Each row is a point. Any point is a mix of the corners, with weights that add up to 1. It lies inside the corners' shape when no weight is negative. Is each point inside? If not, which corners have a negative weight?
In the rows, 128 means zero.

Corners:
(1): [ 99 106]
(2): [170 112]
(3): [137 169]
Points:
[103 109] -> inside
[159 147] -> outside (1)
[137 164] -> inside
[125  83] -> outside (3)

Corners:
(1): [ 95 163 119  90]
(2): [132 146 138 170]
(3): [170  97 174 175]
(4): [134 137  74  65]
(5): [ 99 101 147 137]
Points:
[107 147 137 121] -> outside (4)
[151 110 150 158] -> outside (1)
[159  87 154 141] -> outside (1, 2)
[156 129 130 158] -> outside (1, 5)
[141 133 142 146] -> outside (5)
[157 107 155 154] -> inside
[138 156 161 159] -> outside (4, 5)

Corners:
(1): [112  82  85  74  87  75 138 118]
(2): [121 143 123 131  95 152 153  92]
(3): [ 60 104 145 104 127 123 102 170]
(4): [116 137 175 145  84 140 149  88]
(5): [154 165 131 149 124 127  99 175]
(6): [145  90  91 144 192  83  46 174]
(7): [112 136 167  87 106 128  70  88]
(8): [150  83 152 106 150 134 187  98]
(9): [ 85 166 120 146 135  97 145 140]
Points:
[135 113 131 148 136 140 135 130] -> outside (1, 7, 9)
[139 129 111 132 109 113 156 113] -> outside (3, 7)
[118 113 122 104 107 115 133 111] -> inside
[120 121 131 128 136 115 132 126] -> inside
[132  91 113 100 139 112 108 138] -> outside (4, 9)

Corners:
(1): [191 114 141  80 100  62 142 177 125 109 141]
(2): [182 103 107 142 143  51 134  95  98 151 174]
(3): [ 98  93  70 143 162  83 127  92 120 111 171]
(4): [ 80 160 145 134 109  98 105 130  99 172 166]
(5): [101  97 108 175 128 156 133  90 152 165 109]
(6): [117 103  86 127 103 118  90 177 122 139 130]
(7): [184 109 139 100 155 146 157 133  97 141 109]
(8): [155 171 132 106 154 135 144 134 105  84  86]
(9): [ 93 117 132 173 182  96  87 148 102 167 174]
(10): [ 89 101 135 120 106 112  85 115 124 144 139]
(11): [189 132 103 144  90  92 126  88 169 156 208]
(12): [126 135 145 149 101  95 132 165 100  88 149]
Points:
[149 128 119 135 116 104 122 117 133 140 161] -> inside
[162 117 132 111 118  94 135 149 118 124 141] -> inside
[171 159 164 130 118  95 148 144 112 152 153] -> outside (3, 6, 10)
[148 139 129 102  93 100 121 156 119 110 148] -> outside (2, 5, 9)
[168 109 117 118 117 116 146 130 125 110 124] -> outside (4, 9)
[140  81  91 136 122 103 109 122 137 163 158] -> outside (4, 8, 12)
[149 115 132 126 112 106 129 118 139 147 169] -> outside (2, 6, 8)

Corners:
(1): [131 134 114 173  83 135 166  86 146 161 110 138 141 124]
(2): [147 130 151 129 165 150 101 178  97 189 113 132 101 138]
(3): [169 138 135 139 133 118  71 146 152 100 113 168  95 137]
(4): [111 159 141 121 151 146  86 156  80 177 158 102  86 161]
(5): [131 159 112 103 184 152  96 142  61 155  84 130 108 173]
(6): [156 108  90 124 142 137  84 202  76 144 124 103  78 131]
(7): [ 95 119  90 148  83  78 138  97 138 138 145 149 165 105]
(8): [125 151 130 130 103 142 124 148 149  82 107 190  76  99]
(9): [120  95 112 103 160 147 106 134  93 170 135 119  56 163]
(10): [ 88 130 124 156 133 135 171  89 164 146 116 105 174 128]
(11): [175 132 133 117 111 130 102 132 137  97 120 147  66  49]
(12): [113 124 132 121  64 125 180 106 127 162 130 106 197 139]
(13): [ 92 117 155 127 133 147  71 166  86 162  89  97  87 173]
(14): [176 142 136 140 109  67 149 124 155  92 115 155  81  88]
(15): [114 100 139 182 122 126 159  97 105 131 147 122 173 115]
Points:
[137 126 120 132 127 125 111 136 121 123 109 143  99 113] -> outside (4, 12)
[121 131 135 131 137 144 118 144 100 161 123 116 103 140] -> outside (3, 7)
[121 125 130 140 116 125 131 127 116 145 128 128 132 128] -> inside
[109 129 121 129 123 165 124 134 101 150 114 114 110 130] -> outside (2, 3, 7, 14)
[186 143 115 111 127 104 104 160 109 143 127 148  73 116] -> outside (8, 10, 13, 15)

Corners:
(1): [ 77 152  95 170 113 147 126 117 141  62 128  81 160 137 150 108  71 163
 141 145]
(2): [ 59  70 105 142 107 146  97  65  97  39 118 107 154 105 141  59 107 121
 133  90]
(3): [120 141 148 107  99  71 135 126  97 118 133 198  60 128  64 176 113 136
 156 144]
(4): [ 93 105 115 177 121 178  65 157 121  86  78  84 165 124 163 105 127 144
 139 121]
(5): [131 137 150 176  84 159 163 156  92 134  98  73 187 146 126 163 151  64
  75 161]
(6): [145 114  84  71 164 103 127  76 133 136 161 161 103 134  94 143 118 122
 130 187]
(7): [124 116 120  83 144  95 181 160 151 127 111 135 119 129  98 199 135  90
  86 121]
(8): [110 101 184 187  77 150 125 141 178 159 106  81 159 132  92 156 141  97
  92 141]
(9): [ 95  71 135 166 176 119 131 109 105  87 148 110 187 141 178 100 124 164
 138 108]
(10): [140  74  64 111 118 115 148 131 131 116 170 155  92 161  85 145 113 107
 162 129]
(11): [122 132 147 123  52 115 173 150 137 170  98 103 147 111 166 154 129 109
  91 155]
(12): [ 73 116 137 125 145 205 129 112 125  79 138  96 185 147 146  79  90 186
 129  94]
(13): [146 133 123  89 133  90 119 118 120 135 178 103  85 140  97 161 153  97
 145 130]
(14): [158 113 110 117 133 136 140 103 161  71 164 168 127 112 103 141 162 136
 120 119]
(15): [113  81 107  84 105 108  96 117 130  92 188 180 116 142 106 172 102 109
 113 135]
(16): [137  82 106 119 144 141 113  80 117 100 171 131  70 123 133 169 105 138
 116 128]
(17): [103 126 134 171  83 127 139 150 118 124 106 102 151 194 139 121 163 134
  50 147]
(18): [ 68 129 182 149 133 170 176 172 133 123 105 107 154 146 173 134 164  58
  92 155]
(19): [141 115 136 127 122 132 117  75 130  99 122 131 119 165 159 123  91 117
 132  94]
(20): [162  95 155 101 100  86 131 149 135 106 140 121  90 142  92 131 105 101
  95 177]
(21): [162 122 108 109 138  88 120 145 134 172 181 176  85 104  77 126  96 104
 101 157]
Points:
[110 104 126 119 125 134 144 123 131 123 147 104 140 148 131 134 113 113
 103 131] -> outside (3, 4, 14)
[119 113 129 119 116 122 144 121 130 116 145 131 126 138 120 141 120 115
 109 137] -> outside (4)
[100 121 126 134 151 128 129 136 140 106 144 138 141 158 120 122 128 133
 136 128] -> outside (2, 5, 11, 16, 20)
[127 117 128 128 136 139 127 135 128 124 167 124 131 127 116 134 117 138
 133 156] -> outside (2, 7, 17, 19)
[117 114 129 133 123 137 134 126 135 111 134 109 147 131 138 129 128 117
 105 135] -> outside (3, 10)
[115 109 134 130 127 136 136 124 126 112 138 125 118 135 133 143 125 111
 112 138] -> inside
[113 101 134 146 115 141 125 122 127 102 139 119 132 134 133 126 114 120
 134 122] -> outside (6, 7, 17)

Corners:
(1): [ 97 150 169 147 139 136 117 113 124 156 170 124 110 155 133 187 174 108
 149 181]
(2): [148 171  88 125 125 165 145  94 117  91 129  97 155 140 118  97  90 163
 156 128]
(3): [135 157 133 126  74 129  89 100 129 148 165 105 174 117  54 124 110 126
 132 162]
(4): [128 126 161 140 177  69 139 139 125 102 129 158  69  93 158 130  87 187
 149 157]
(5): [110  72 129 203  82 125 160 135 122 118 184 143 154 183 113 164 110 136
 157  62]
(6): [ 94 169 150 156 170 100 189 151 107  83 105 120 104 122 164 135 109 125
 112 168]
(7): [111  83 135  79  87 107  96  72 141  77 112 145 136 168 123 126  98 185
 143 120]
(8): [161 181 144  83 137 142 154 126  99 122  94 123 166 167 116  56 155 119
 100 118]
(9): [ 97  78 124 166 129 122 146 107 152 111 158 123 150 115 150 107 140 193
 131 131]
(10): [175 179 108 148 204 184 192  91  93 115  55  98 136 140 165  98 120  86
 103 187]
(11): [121  95 145  97  99 115 118 121 168 145 154  75 113 170 102  98  94 112
 123 107]
(12): [164 173 166  93 105 165 111 111 152 150  91  57 165 117 160 151  74 159
 124 122]
(13): [112 134  83 127  90 126 168 128 101 143 153 156 108 137 130 130 118 155
 120 126]
(14): [142 146 118 145 161 125 125 138 112 127  79  59 103 155 149  72 104  99
 104 135]
(15): [165 139  66  61 115  93 149 115 126  65 127  59 152 169  85 114 103 151
 128 121]
(16): [145 144 111 163  74  90 124 148 123 116 176 125  73 168 115 142  96 165
  71 109]
(17): [113  86  80 110 165 161 118 104 150  90  97 129 145 127  72  83 123 166
 178 177]
(18): [100  86 104  99 126 141 153 108  96 132 183 101 105 149  73 157 101 126
 132 119]
(19): [135 109 109  93 175 118 119  66 158  92  88  94 112 121  79 138 102 149
 152 118]
(20): [109  48  86 155 103 148 121 110 122  81 189 168 112 111 102 140  84  98
 139 125]
(21): [ 92  73 154 131 190 121  90 100 177 152  99 137 154 128 143  96  79 111
  96 128]
Points:
[132 135 127 125 133 133 136 110 126 109 124 103 138 133 117 121 108 137
 140 141] -> outside (13, 16, 21)
[139 133 110 116 117 135 131 121 119 109 128 116 125 134 117 106  86 127
 112 138] -> outside (1, 5, 9, 19)
[107 108 133 146 142 114 132 116 133 126 134 128 108 141 124 130 114 145
 126 142] -> outside (2, 8, 12, 15, 20)
[122 113 124 116 133 123 127 111 132 117 129 122 124 136 117 118 110 135
 123 138] -> outside (2, 5)
[130 130 120 122 122 130 127 107 130 120 134 111 135 137 103 119 108 136
 130 135] -> inside
[130 139 119 125 135 127 139 122 122 122 133 106 120 145 115 127 111 121
 125 139] -> outside (7, 9)
[123 119 125 130 140 121 134 115 129 108 132 114 125 143 115 118 110 132
 131 138] -> outside (12, 13)

Corners:
(1): [109 171 129 101  73 104 143  83 165 160 149 129 165 140 128  98 111 110
 128 166]
(2): [ 98 169 127 101 124 120 146 143 112 126 152 130 165 172 159 171 129 123
 125 128]
(3): [172 171 146 100 140 138 129 120 123  85 103  91  80 152 117 115  95  85
 121 109]
(4): [128 112  67 161 141 116 122 164 187   7 107 144 151 156  74 168 124 164
 206 127]
(5): [101 168 155  97 133 105 122  91 152 167 182 132 139 102 177 114 192 103
  96 158]
(6): [133 150  92 103 110 122 121 174 163 157 182  90 144 113 105 127 160 135
 109 139]
(7): [168 142  68 144 156 149 159 184 116  80 137 130 162 169 108 137 103 132
 169 110]
(8): [114 158 105 110 112  79 138 138 130 133  95 123  98 134 138 116 160  88
 131 168]
(9): [108 133 161 110 141 103 130 105 112 140 122 105 110 140 114  48 118 132
  93 114]
(10): [109  99  71 120 187 145 133 170 162  98  84 164 121 166 121 113 111 112
 181  97]
(11): [151 134  59 153 123 206 123 153 171  70  88 151 148 173 100 119 104 144
 188 129]
(12): [ 97 164 162 104 111 106 148 128 160 147 131 103 162  94 155 146 186 102
 124 126]
(13): [115 139 137 114 142 177 140 165 136  48  77 134 101 143 114 111  80 101
 175 109]
(14): [106 144 124  79 172 145 114  96 109  99 111 101 110 108 127  96 121 108
 151 106]
(15): [116 139 147 130 107 106 140 114 150 162 137  97  87  76 171 113 148 108
  73 166]
(16): [126 158 106 111  81 136  93 144 122 110 118 149 147 121 112 173 116 104
 132 125]
(17): [119 128 100  52 128 120  95 158  95 109 132 116 173 121 124 142  99 112
 111 170]
(18): [104 165 165  81 121  64 126  91 149 179 161 150 142 115 155 137 153 156
 111 156]
(19): [101 158 132  76 109  95 136 118 170 172 134 112 115 102 194  76 177 112
 127 119]
(20): [158 106  86 127 144 176 188 144 161  74 103 184 112 157  90 159 119 107
 159 105]
(21): [119 119 160  96 127 139 104 129 103 130 129 100  95 127 147 109 128  95
 140 130]
Points:
[121 142 123 103 132 130 133 131 146 121 130 122 133 129 138 117 133 118
 134 129] -> outside (8, 16)
[109 138 125 110 136 122 129 125 148  83 115 130 131 131 121 124 121 116
 138 120] -> outside (6, 7, 8, 11, 18, 21)
[116 147 125 103 128 122 126 133 135 122 126 117 129 126 137 118 131 114
 129 134] -> outside (20)
[142 135 106 117 110 146 133 143 141  87 101 129 107 147 107 126 103 108
 136 136] -> outside (5, 7, 10, 12, 14, 18)
[121 141 114 107 132 126 128 134 136 112 126 126 130 138 124 118 122 119
 137 132] -> outside (12)
[115 151 128 114 124 123 123 133 132 119 130 128 139 138 138 131 128 116
 130 139] -> outside (6, 14, 19, 20)
